Every row gives one point. Examples show where two turns around zero, p and q, send a point. Where does a point land after both, in the order given? Backwards means that the second turn is done in reverse. Each puzzle has new turns, and all numbers are rounded.
In the rows, 128 means zero.

Turn p:
[161 132] => [161 123]
[129  86] => [117  87]
[117 107] => [112 111]
[126 145] => [131 145]
[107 169] => [119 173]
Turn q:
[145  87] => [128  84]
[103 147] => [112 155]
[136 150] => [144 145]
Where do these land?
q, then p: [101 154] => [124 165]
p, then q: [167 123] => [155  99]
q, then p: [116 107] => [105 119]

Turn p:
[ 69 150 137] => [ 95 154  80]
[134 152 132] => [142 119 109]
[147  94 116] => [125 123 168]
[151 149 114] => [143  98 123]
[139  95 142] => [135 147 160]
Turn q:
[183 144  89] => [180  82 134]
[102  83 133] => [ 84 134 156]
[125 142 112] => [130 114 112]
[124 106 140] => [115 139 147]
[107 143 150] => [119 154 108]
[127 150 143] => [139 145 110]
Where do these land?
p, then q backwards: [126 156 124] => [123 151 112]
p, then q backwards: [134 145 148] => [139 152 134]
q, then p: [101  67 114] => [106 190 109]
q, then p: [151 145 126] => [145 113 145]

Turn p:
[157 107 124 131 125 146] => [145 130 145 121 104 106]
[132 112 100 121 159  97] => [102 167 143 142 139 112]
[141  90 120 139 125 122] => [121 143 142 104 115 103]
[169  87 146 153 174 119] => [117 170 174 116  80 133]
[ 73 167 139 130  89 143] => [132  75  93 118 167 154]
[145 160 106 140 136 109] => [100 120 126 165 119 122]
[ 88 159 135 122 101 136] => [133  94  99 126 160 147]
[ 96 155 137 107 115 174] => [170  92 121 133 160 149]
[150 114 144 109 129 106] => [132 161 111 126 108 125]
Turn q:
[140 119 167 149 146 137] => [149 141 121 115 159 100]
[150 128 138  95 144 110] => [113 154 104 102 118 132]
[148 153 108 111 171 160] => [115 160  87 169 126 124]
[144 111  90 134 135 105] => [129 112 115 127  84 114]
[106 118 161 152  92 116] => [141 106 169 101 154 127]
[136 120 115  99 104 143] => [134 149 142 132 106 156]
[143 140 131 157  75 119] => [121 124 187 123 120 107]
[ 56 135 115 126 156 133] => [123  78  99 152 159 165]
Where do these land?
p, then q: [115 124 144 141 141 165] => [152 164 125 117 139 129]
p, then q: [158 104 113 149 163 151] => [121 141 157  89 163 119]
q, then p backwards: [ 95 136 163 117 125 106] => [ 77 121 134 145 123 128]
q, then p: [ 91  89 104 177 141 163] => [111 145 166 108  67  94]
q, then p: [139 148 106  81 120 119] => [143  83 116 123 159 133]
q, then p: [135 160 114 123 106 106] => [128 118 111 100 152 150]
q, then p: [141 134 127 110 116  78] => [150 133  94 115 165 126]
p, then q backwards: [160 133 108 148 151 130] => [144 147 100 143 101 133]
q, then p: [118 124 173 105  90 135] => [173 137 132 150 122 167]
